Every row gives one point. To make a cloud, some directions were put in groups of two or more. Within a group, all points are equally far from the middle, so they leave a hole (a ring in 2 directions, a hollow ball in 3). The other directions are filled evenly. Then the cloud was stretched, turned, moved and blurred a little. Count the holes, and give their numbers of directions, smallest first.

Cloud (19 x 3)
[[-30 -38 -14]
 [-16  17  -5]
 [ 30   3  36]
 [-29 -19  -4]
 [ -3  24 -10]
 [-12 -57 -10]
 [ 24  48  25]
 [-12   6 -28]
 [ 29   1  38]
 [ 20  29  -1]
 [ 10 -43   2]
 [ -3 -29  29]
 [ 17 -22  26]
 [-18  28  18]
 [ -5 -39  16]
 [ 22 -23  15]
 [ 27  38  17]
 [-12 -18  39]
 [ -4 -60 -13]]
Holes: 1 (2)

Cloud (53 x 6)
[[ 27  -6   2 -53 -36  23]
 [ 22   3 -11 -42  20  19]
 [-18   7   6 -51 -23  60]
 [  4  41  17 -17  16   0]
 [ 21  37  30  12  -2   6]
 [ 19 -23  16 -11  16  10]
 [ 39  22  13  -6  -3 -48]
 [ -7 -16  33 -32 -24  29]
 [ 33   8 -29  -6 -39  43]
 [-10   2  22   4 -32  35]
 [-33   8   9   3  33 -13]
 [  6  29   7 -30  -7   1]
 [-12 -16  22 -29 -27   6]
 [  1  25  14   1 -37  28]
 [ 25 -20  20  20  31 -22]
 [-34  26  15  10  -8  41]
 [ 49 -29  14 -24  -8   6]
 [ 19  17 -29 -20 -26  27]
 [ 17  -3   7 -23   7 -15]
 [-59 -28  -4  -2  -8   7]
 [  2 -23 -33   8 -11  18]
 [ 14 -32  11  23 -26 -27]
 [ 37 -31 -19 -34  -8 -19]
 [-36 -15  16 -24  41 -18]
 [  6   7  20  -7 -13 -10]
 [ 48  -1   6 -27   4  10]
 [ 16  11  20 -18 -44  15]
 [ 24 -15 -16 -16 -30 -13]
 [ 33   8 -26 -39 -36   8]
 [  5   6  11 -16  -3  -5]
 [-34  -1   9   6  30  29]
 [  0  37  49 -21  28  -4]
 [ 24  14  23   8   9  20]
 [ 30  -3   8  29  31   2]
 [ 14  25  26 -39  32 -11]
 [-17 -19 -15   7 -30  12]
 [ 20   1  40 -14 -35  32]
 [-18  -5 -16 -14   0 -16]
 [-19   9  -3  15  27 -28]
 [-23  22  -9 -35   6 -16]
 [ 50  14   7 -22  17 -36]
 [ 51  10  14 -30  30 -10]
 [ -2  23  -3  14   1  30]
 [-21  43  41   2  37 -33]
 [-38  -4   4 -30  11   9]
 [-20  35  20 -16  -5 -20]
 [ 16  -8  -9  -1  37 -39]
 [-24 -40  17 -23   7   4]
 [-36  11   2  26  31 -12]
 [ -7 -11   2 -33  38   0]
 [-15  30  23 -25  22 -17]
 [-12 -16 -13 -34   4  35]
 [-56 -25   1  -3  -5  -4]]
Holes: 0

Cloud (79 x 8)
[[ 17   2   5   5  -3  28 -43  14]
 [ 23   7  -7 -28 -49 -10 -21  28]
 [ 19  19  22   6  12 -12   8 -29]
 [ 15  17  26  37 -21  17  12  -9]
 [ 11 -13 -14   0 -12  11 -30  24]
 [  8 -15   4 -42 -10 -33  21  -3]
 [ 21  13   4 -31 -46   0 -33   9]
 [  0 -22  19  26  -9   6  -3  21]
 [  1 -15  -5 -16 -50  17  17  32]
 [ 11   7  -2 -21 -20 -10 -35 -21]
 [ 22  13 -29 -32  -7 -21  31  -6]
 [-13 -19   7  -1  -3  26 -52  19]
 [ 29  35  24   0  23   0  15 -21]
 [  3  -7  16  11 -28  12 -46  23]
 [ 43 -23  14 -12 -37  -4  -3 -12]
 [ -7 -41  12  -6 -40 -13   0  -1]
 [ 33  -2  10 -14  16  45  14  -8]
 [  7  43  17 -18 -58  -6  20  -4]
 [ -3   7  -7   1 -31 -16   7  36]
 [ 34   0   6   2  22  50  21  -9]
 [ -3 -29 -24 -19   5 -31  38  -2]
 [ 24   4  -4  24  41 -21  10   7]
 [ 10  17 -21 -18 -39 -42  -9  22]
 [-12  34  29   5 -17   5   5 -14]
 [ -1  -1 -25 -18  11 -21 -10  18]
 [  2  19   9 -19 -31  28 -22   7]
 [-12  17 -26  26  -2 -28 -13   5]
 [  4  12  21   4 -49  -7  10 -15]
 [-17 -25 -22  -4  24   6 -30  23]
 [  8  49  23 -10 -48 -11  -7   0]
 [ -8  31  17 -20 -10  -4   0  32]
 [ -1  14 -10   1  10 -22  60  -7]
 [ 48  13  16 -14   5  -6 -18   6]
 [-45  13 -11 -17  -1  -8 -16  -9]
 [-37  30  15  -7  -2  15   9 -13]
 [-27   5 -14 -46 -21 -24 -25  -8]
 [-17   2 -24  15 -37 -45 -23  -3]
 [ 49 -25   7  20 -16  -1 -11  -4]
 [-35 -13 -13 -17 -30 -30  33   2]
 [-44   0   4 -17  -2  -6  21  -3]
 [-35  -6   5 -28  -1 -17  17  25]
 [ -9  -3  26  -1  -2  -6   6 -15]
 [-19   6  37 -35   0 -10  -2  16]
 [ 33  14  50  -2  -8  13  -2   3]
 [-18 -43  11   6  24   8   7  18]
 [ 32 -20  -4 -20 -13  -9  38  21]
 [ 27 -20  -3 -25 -10  24 -29   1]
 [  8  -1 -12   2 -11  26 -26  -3]
 [ 28  21  19   3  -3 -20 -52 -20]
 [  3  -8  12 -25 -23  30 -36  33]
 [-21   6 -20  20  22   1 -17  14]
 [-42   5 -12   7  15  18 -18  -5]
 [  0  -1 -16 -14 -19  33  -6  23]
 [ 21  41  21  -6 -13  -8  45 -11]
 [  7  17  45 -26 -30   7 -13  19]
 [-28 -28  10 -10 -32 -28  -6   4]
 [ 17 -15  26 -17  18  31  -4 -14]
 [-15  20  13 -14  -2 -25 -28  34]
 [  0 -12  20 -50  -1  -8  22  13]
 [ -1  41  10  -3 -19  35 -10  -5]
 [-17  -8  -1 -35  -9  -6  44  28]
 [-11  17  -1 -23 -17  10 -29 -16]
 [ 27  39  41  18 -10  36  18   6]
 [  7 -23  -3 -40   4 -14  35  18]
 [ -3  13  10  -5  34   4  46  14]
 [-13  13  19 -49 -30  10 -28  14]
 [-57  20  -1 -20  19  12  -4  -4]
 [ -4 -13   7 -25 -17  37 -34  30]
 [-13  16  16  27 -12 -27  13 -13]
 [ -7  34  -9 -19 -30 -46 -17   2]
 [ -4 -42 -16   0  32   3  24   7]
 [ -5  41  -2  12  -7  12 -20 -27]
 [ 46  38  -1   3 -15   9  -8 -13]
 [ 37 -11   1  26  -9  -8 -38 -15]
 [ 15  28  17   0 -14  14 -46  -5]
 [-14  16  14  -4 -27 -49   1  16]
 [-19 -13   8  17 -14  13   7   5]
 [  0 -14 -24  21  34 -10   9 -17]
 [ 27 -22 -21  21 -21 -17 -27  -7]]
Holes: 2 (2, 3)

Cloud (99 x 9)
[[ -7  20 -21  -1   5   2   5  49  -7]
 [-24 -14   3  27   6 -18 -18  -6  15]
 [ 12   4 -22  10  26  18   9 -22 -40]
 [-15   4 -12  22  31  -5   1  27 -10]
 [ -9 -31   6  29  -9 -10  18  19 -23]
 [ 25   2   7   9 -21   6  11  15 -22]
 [  4   3  -5   7  17  -9   8 -21  -6]
 [  9   5   1  35  32  29  12 -15  24]
 [-58  13  -5  20   5 -28  29   6  19]
 [  1 -10 -13   6  40  14  13  17 -21]
 [  4 -25  14  -7  35 -22  -7  30   8]
 [ 12 -37  -8 -10 -10  40  -9 -17 -11]
 [ 10 -20 -45  10  48  -1   3  18  -1]
 [ 19   4  14   3  28  32 -21 -36  -2]
 [ -3  27 -26 -11 -20   4   3  -4  25]
 [ 23  14 -15 -15  42  15 -21  28   2]
 [ 31   4   5  17  48  -6  36   7  26]
 [ 37 -25  -2 -12  15   1  -8  10 -14]
 [  3 -32  25   0  -8  11  24  -4 -17]
 [ 31  17 -24  21  11  16  15  -5  27]
 [  5 -18   0  -1  11 -38  19  -3 -15]
 [  1 -18   3   9  33 -10   5  -1 -33]
 [-25  -2 -13  19   1 -13  18  34  -9]
 [  0  16 -26  -2   6 -23 -22 -44  -8]
 [-15  40 -35 -13  15  21  -3   6  -6]
 [-27  20   3 -27  16 -22   7  -8 -19]
 [-31  -7  -5  12 -26  -9  -5  -3 -20]
 [  1 -10 -13 -12  31  14   9 -37 -28]
 [  1   7 -28  34  28  37  -8 -18  20]
 [ 10 -27   0  15  -4  14   1 -25   4]
 [ -2  45 -25 -11  33  13  20  -1 -11]
 [-23  -5  16 -32  -9 -21   8  20  26]
 [  5   9 -19  -4   0 -17  13 -20  11]
 [  5  22 -17   2  13  46 -16 -11  13]
 [ -7   4   6 -20  28 -20  26  25  -2]
 [ 13  -6  -8   0  44   1 -11  23   8]
 [-16 -14 -10 -32  -8   6 -25 -28  -8]
 [ 11  32   7   6  23   0   1  10   9]
 [ -8  21 -10  -3   5 -13 -41 -25 -17]
 [  9  17  -3  40  11 -19  -2   9 -22]
 [  0  13   5   4 -10  -9   0  19  11]
 [ -7  -4   5  -3  -5  22  -7   3  17]
 [ 31 -27   7   1   5  -1  35  10  -4]
 [-18  30 -25  21   8  -1  35  11  14]
 [ -5 -30  18  13 -13  26  11  12 -17]
 [ -6  -9 -28  -5  -4   5   7 -19   5]
 [ -6 -26   7   9  23 -14 -10  29 -11]
 [ 14   9   1  32  -7  -7   2 -12 -43]
 [-13 -16  13   2  -1 -16 -13  15 -15]
 [ 52   1 -18   0  -1  -1 -19 -41 -21]
 [ 14 -23   9  -3 -11   8   5 -30  -1]
 [ 14   3 -14  23  22   8  25 -37  11]
 [-11   4  -1  -7  -4  -4 -23  11   2]
 [-19  22 -13   2  20  14   2  30  -2]
 [-16  24 -19   1  12 -28  -5  -8   6]
 [ -2  10 -19  31 -14  24   8  -2   5]
 [ -1 -25  -1  16   3  12 -16 -41   4]
 [-51  27 -31 -37 -13  -8  -9 -23 -13]
 [-16 -24   4   4   9   8  -3  -1 -14]
 [ -8  10 -18  23  -1   1 -19 -36  -8]
 [  7   9 -26  27  -5  -3  -6  32 -19]
 [-21   6 -10 -14 -13  -8   6  45 -32]
 [ 14  -9  14  16  -8  23  31  31   2]
 [-38  24  -8  -2  -3 -17  13   0 -31]
 [ 50  -5 -18  16  18  37 -13   3  -8]
 [ 18  16 -13  -2  15   4  -7 -60 -19]
 [ 15  19  -8   6 -11  37   4  12 -13]
 [-11  -2 -14 -15 -25  21 -23  -4  -7]
 [ -6   1  -9  23  -9 -13  10  -4 -50]
 [ 12 -11 -11  -5  21   0  -6  49   8]
 [ -2  11 -39  21 -12  -9   8 -20 -35]
 [  8 -25 -18  -6  31 -15  17 -12 -32]
 [  8 -10  22  -8  21  -6 -18  19  10]
 [-28 -47  -3 -10 -23  -8 -12  15 -14]
 [-37  28 -20  -9 -10 -18  -4 -20 -22]
 [  8 -19  12  10   1  -5  26   2 -28]
 [ 14  42 -22  34  32  35  -1  -7 -13]
 [-24 -16  -1  15  43  -8  17  50 -15]
 [ 16  20  23  -7  24  21  28  -1  17]
 [  8 -31 -12  17  -8 -11  24  29  -7]
 [ -3 -10   1 -28  29   2 -32 -29 -14]
 [-21 -16  20  25  15  22   3   4  13]
 [  2  14  -8 -27  11 -21   1  15 -40]
 [-17 -20  16 -38  18 -28   5   9 -15]
 [  2 -16  11  -8   2 -17  22  18  -7]
 [  9  17   5   3   2  21  -2 -11 -16]
 [-13  -8   7   5  24 -17 -23  20 -30]
 [-26 -12   0  -8   8  26   3  25  29]
 [ 15  13  -2 -28  17  -3   6 -39 -27]
 [ 21  36   7  25   8   3   6 -11  -3]
 [-26  35 -16  22  -4  -2  19  21  34]
 [ -1  16 -19  -3  -2 -10  32  48  -8]
 [  6 -30   1   3  -5 -22 -14  21 -13]
 [  4  -9  -9 -21   7  24   2 -54  -6]
 [-11  11 -28  23 -10   6  19  22  14]
 [  3   4 -37  17   7  15   6  -4  25]
 [-14   9  -3   9   8 -11 -19  25   4]
 [  8 -26 -26 -38 -10  -2   3  21  -4]
 [ 25  -9 -19  -7 -51   7 -26 -17 -13]]
Holes: 0

Cloud (93 x 9)
[[ 14   6  -1  19 -27   3  42  -9  46]
 [  1 -23  -6 -23  -4  23 -34  -1 -25]
 [ 34   5 -19   7 -21  -7  -6  -4   5]
 [  8  17   4   4 -22 -27   3  11 -11]
 [ 27  -7   8   8  -8  -2 -11  15   5]
 [-42  -1  18   6  33  -7  -1 -14   2]
 [-32  24  20 -13 -15   4 -30 -11 -21]
 [-31  -8   9 -24   7 -24 -25  19  -3]
 [ 24 -18 -26  -4  10  10  43 -23  23]
 [  1  -2  -1 -28  27  37   4 -11   9]
 [ 30  10 -13   6 -23 -11   1  -5  12]
 [ -7 -16  -7  -3  25  12 -20   9 -25]
 [  4   4  -8   5  -5  -5  43   9  17]
 [  9  14  17   5  10  -5  31   2 -20]
 [ 13  -6  -2 -10  -2  10  -7  22  15]
 [-17   6  -8  -2  15  10   3  -9 -43]
 [  4  -2  11 -37  26  -2 -28  -2 -32]
 [ -3  19  14  24   6  -7  44 -25  28]
 [ 32  -2  -9 -26  20  20  -5   6  -3]
 [ -6  -5 -11  -5  22  25  -6 -31  10]
 [  8  12  -3  22   4  13  -1   2  32]
 [ 29  -7   2   9   8  12 -23 -25   2]
 [ 32  -5 -40   0  -4  -6   7  18 -26]
 [ 19 -13  -4  18  10   9  40 -15  27]
 [ 20  -4  -3  29 -37 -10   0   2  15]
 [  2   8 -15 -17  -5  25   0 -15  31]
 [-17  -2  10 -13  16   9  20   8  29]
 [-32  19   3   4  12  28 -10 -20 -27]
 [ 22  -9  -9 -16   8  31  17  -1 -17]
 [ -6 -19  18 -17   5  16 -16  -9 -34]
 [ 27   3  -9  -6 -14  -6  -3 -23 -37]
 [  9   4 -21   0   2 -21  28  17  29]
 [  3  -3 -28   1 -20  24 -21  -9 -22]
 [ -8  -9  21   9   9  14 -13  11  -9]
 [-29 -12   3  16  13 -17  -7 -34 -23]
 [ -1 -26  26  12   9  38   7   1  42]
 [-14 -11  -6 -16   9   6 -16  13 -57]
 [ 15   5  -1  18 -18  15  41  -8  36]
 [-16  -3   8  17 -12 -27  26 -14  27]
 [ 18  -5  10   3  20  -1  -6  -2 -24]
 [-27 -12 -18 -26  14   2   4  30  11]
 [  0 -24  20 -10  -8   2  25 -19 -10]
 [  0  16  13   4  -4  18  25  -8  25]
 [ 26  30  24  16  -1  -7  -1 -40 -16]
 [-11  14  -4  11  34   0  -2  17   6]
 [-32  -7   6  15  15 -16  -8 -23  -6]
 [-15  28  27  -3  12  11  -9   7  -3]
 [-55  -5   7 -20  -6  15   6 -19 -21]
 [ 10  -8  10  -1   6  -4  -1  -4  45]
 [ 18   2 -14  -7  -3 -28  17  15  21]
 [-60   2  27  -6 -14 -10  -1 -14  -2]
 [ 37  -6  -8 -14  45  12  -9 -17  -7]
 [ 11 -16  -4   9   9  24  26   1   2]
 [ -9   2   2   9  -9 -25 -12  -4  -7]
 [-24   6   8  19  -2  28  -2   5   0]
 [ 45 -11 -22 -14  22  12   1  -8  20]
 [ 33  -2  14  -5  15  -6  23   6  32]
 [ 36  -6 -29  17 -24  20   2 -20  26]
 [-10  18  -2   3 -19  39  -9  19   0]
 [-37  11  18   0 -13   0 -13 -11  27]
 [ 29   8  -3  -6   3   9  -4 -29 -16]
 [ 44  -7 -21 -16  41   1  26  -8  -6]
 [ 17 -11 -24  12 -12   0  29  -1  36]
 [-41  20  26  15  10  22  -3 -12 -10]
 [-46 -10   0  -7   6  18   4   2 -23]
 [ -1 -21 -14  12 -27  -5  35 -10  33]
 [ -6  -8 -41  13  -4  11  -8  -9   6]
 [ 23 -25 -51   1   4  10  12  -2   8]
 [ 44   6  -6  10   9  39  -2 -14   5]
 [ 10 -14  -9   2   5 -18   7 -37  -9]
 [-15   8   1  34   5  -6 -12 -29 -22]
 [ -5 -25 -37   2  -5  38  -7   3  13]
 [ -1  -6  12 -26  13 -21 -13   2  -3]
 [ 47 -11 -20  11  16  22  10  -9 -29]
 [-20  -9   4  23 -14   4  39 -34  10]
 [-35  -2  25  -5 -18 -24   3  -5  11]
 [  5   2 -25   7  22  30  10   9 -42]
 [ 10  -2 -18   5   7  24   4 -19 -23]
 [ -6  20  33  16  -8   1 -10 -16 -25]
 [ 17 -31 -29 -10 -10  32  16 -21  51]
 [-22  -3 -11  -9 -17 -11   3  -7  28]
 [ 24 -14  -3  21   4  21  -3 -27 -11]
 [ 49   1 -27 -29 -13 -14 -12   0 -32]
 [ 17  19   6  10  21   9  28  15 -19]
 [  8  -1 -12  -1  35  22  -3  24 -21]
 [ 10  -6  31  -2  10 -12  -6   2  -3]
 [-39   8  16 -25 -25   4   4 -37  -9]
 [ 15 -30  -6   2   6  24  -6  -4   0]
 [-33  -2 -23   4  27  10  -1 -27   7]
 [-20 -22   9  -4   3  -2   8  -3  33]
 [ -7 -28 -37 -26  14   9  -8  -5  17]
 [ 14  17 -10 -15 -10  31  -6 -13  29]
 [ -5  -7 -19   8 -11 -11  16 -26   5]]
Holes: 0

Cloud (103 x 9)
[[ -1  32  26  14  19 -43  -7   6   5]
 [ -3  12  21   1  14  -3 -25  21  40]
 [  0  24  22   7  33  -6   9  16 -26]
 [  8   5  36  14  23  -8 -15 -11 -11]
 [ -7  15  10   7  15  10  30  -5  49]
 [-27 -10 -20  39   1 -24   2   5  19]
 [  1  12  13 -20  33  -7  -2  -2 -18]
 [-22 -16   3  28  13  17  28  -5  22]
 [-13 -20  51 -11   1   0  -1  -2  30]
 [-24  45  -4  -2  -3  -2  42 -13   9]
 [ 20  25  34 -29 -28 -11  18  -4  24]
 [-12 -28   8  14  -7  19   0  24  -3]
 [-20 -21   1   3 -15  40   2 -23  10]
 [ 22  11 -11  -7  25 -22 -29  37 -11]
 [-35 -12   1  12  -7 -10  33 -10 -10]
 [ -1   5  32  15 -11 -28  -7   1  28]
 [ 14  11   5 -22  26  34 -23  13  -7]
 [ -5   7 -10  55   9 -13 -11  -1 -16]
 [-14  -5   8   4 -29 -12  35 -36  -1]
 [  5   6  25  14  13  19  -8 -17  17]
 [  3  45  15 -15 -14   9   1  11 -10]
 [-32  17  25 -26 -21  27  -2   4  -9]
 [ -7  14 -29  -4 -25 -10  14  11  35]
 [  9 -17  25  20 -28 -27  -9  12   6]
 [ -6 -21   3  13 -28   7  25 -18 -19]
 [-17 -14 -27   2 -25  30  13 -15  39]
 [-21  27 -25  -1   6  29  -3  -1 -10]
 [-17  39   4  -1 -27  -7  49  -7  -6]
 [  9  21  51 -49   6   1  -8  11   1]
 [  5  31 -28  22  12 -13  18  -1   5]
 [-19 -12  -2 -14   5  -2  21 -13  -1]
 [ 29 -16  15  21  -6  10   1 -20  36]
 [-19  -4  -2  30  -9 -22  20   9  47]
 [-10  35  21  25  12   3  14  13 -15]
 [-32 -13 -16  23 -10  -3  12   4  45]
 [ 23 -40  11  20 -20 -11 -17   8  17]
 [ 25 -11   6   2  24 -27  -1  12  34]
 [  8  37  23  18   4  27  -2  -7 -11]
 [ -5  24  12  -4  18 -22  15  25  39]
 [ -6 -34  -4  -6 -16  39 -15   9  10]
 [  3 -11  32 -10  27 -26  -5  34  30]
 [-26   3  -3   0 -12 -45  -4  11   2]
 [  7  -7 -14  -1  -6 -13  11 -18  -6]
 [ 21  32  22  24  -4   7 -18   8 -17]
 [ 10 -26  13   9  -1 -18  23  20  60]
 [  0  25  20  40  12 -11  -3   0 -34]
 [ 26  20  17  38 -15   2  17 -24  -6]
 [-23 -23  18  -6 -28  42  22   8  20]
 [-27 -21  -5   8  -3 -21  -6  30  25]
 [  6  24  34 -39 -11 -20  -7   4   8]
 [ 10 -16   2  -7 -42 -28   1  -4  20]
 [-22  17  27 -19 -21  21  11 -22 -18]
 [-12 -21  40 -25 -30   1   7  -2   7]
 [  3  19  15  28 -17 -24  34 -15  50]
 [ -5  14  10   5  19  -6 -16  22  43]
 [-20   9  -8   5 -25  -8 -21  22  -5]
 [-30 -21  30 -27  -9  16  23  -3   1]
 [-29  -2  29  -1  26  14   1   9  33]
 [ 24  22 -23  11 -21 -40  17  -4  26]
 [ 20  13  -1  -9  13 -22 -23  -6 -11]
 [ 15  30  -7   0  14 -34 -29   0 -12]
 [ -5  15 -38  24 -19  -4  20  -7 -16]
 [  1 -19   7   8 -52 -18   9 -12  38]
 [ 32   3   4  -3  27  -9 -24   9  -9]
 [ -5   7  -4   9 -48  36  19 -27  -4]
 [  1   6 -17 -13  13  29   4   3   6]
 [-25  -6 -28   5  12  13 -11  13 -25]
 [  7   1  20 -15 -43  12   4  -9 -10]
 [-17 -23 -11  12 -24  53  11 -10  15]
 [ -9  -6  18  31 -39  11  24 -31 -14]
 [-21 -12 -35   8 -22  16   8   0  39]
 [-23  -3  24  21 -17 -12  11  -8 -31]
 [  1 -16  27 -28 -25   0 -12   9  -9]
 [  0  -2  13 -25 -20  42  -5  -4 -11]
 [-39 -12  24 -39  -4  17  12  11  22]
 [  3   2   4 -12 -36 -40  12  -2  17]
 [-12  35  12  23   9 -13  27  -7  25]
 [-20   4  21 -33  15  -7  16  -2 -13]
 [  7  43   5   9  -2   5  16  16 -11]
 [  2  11  41   8 -27   3  26  -5  44]
 [-29 -18  -8   1 -22  27  24 -24  43]
 [-35 -21 -15   9   4  -3  20  -5   6]
 [ 11  22 -23   4 -21 -23   2  17   2]
 [ -3  28  17 -26  -3  -9   9 -16  24]
 [ -8 -12 -16  29 -39  29   7 -27  21]
 [ -1  15  41 -49  19  20  -3  22  -5]
 [-15 -15  30  -7 -27 -29   7  -2   6]
 [-19  11  10  34   9  -1  43  -4  15]
 [-32  15   9  10 -42  -7  39 -11   0]
 [ -9 -26  36   4   6   1  10 -14  26]
 [-13   6  20  30 -13  41  18 -20  11]
 [-17  23  21 -32  33 -25  11  24  -3]
 [-40 -11  -4  15  16 -10  -6  19  28]
 [  6   3  26  19  35  -9 -13   5 -27]
 [ -5  38  28   3  -3 -10  31   0  33]
 [-22  40  -3  -5   0  13  19  10 -26]
 [ -6   8  26 -14  37 -27  -1  35  24]
 [ -3  41  32 -26   1  18   9  14   9]
 [  4 -21   8 -17 -12  18 -40  10 -20]
 [ -2  -4 -21  -4  11  -3 -23  20 -31]
 [-16 -11 -33   8   7  -6  -7   8 -13]
 [ -5  -7  55   7   1 -10   1  -2 -11]
 [-43  27  -2  -2 -18  16  38 -16   1]]
Holes: 3 (2, 3, 3)
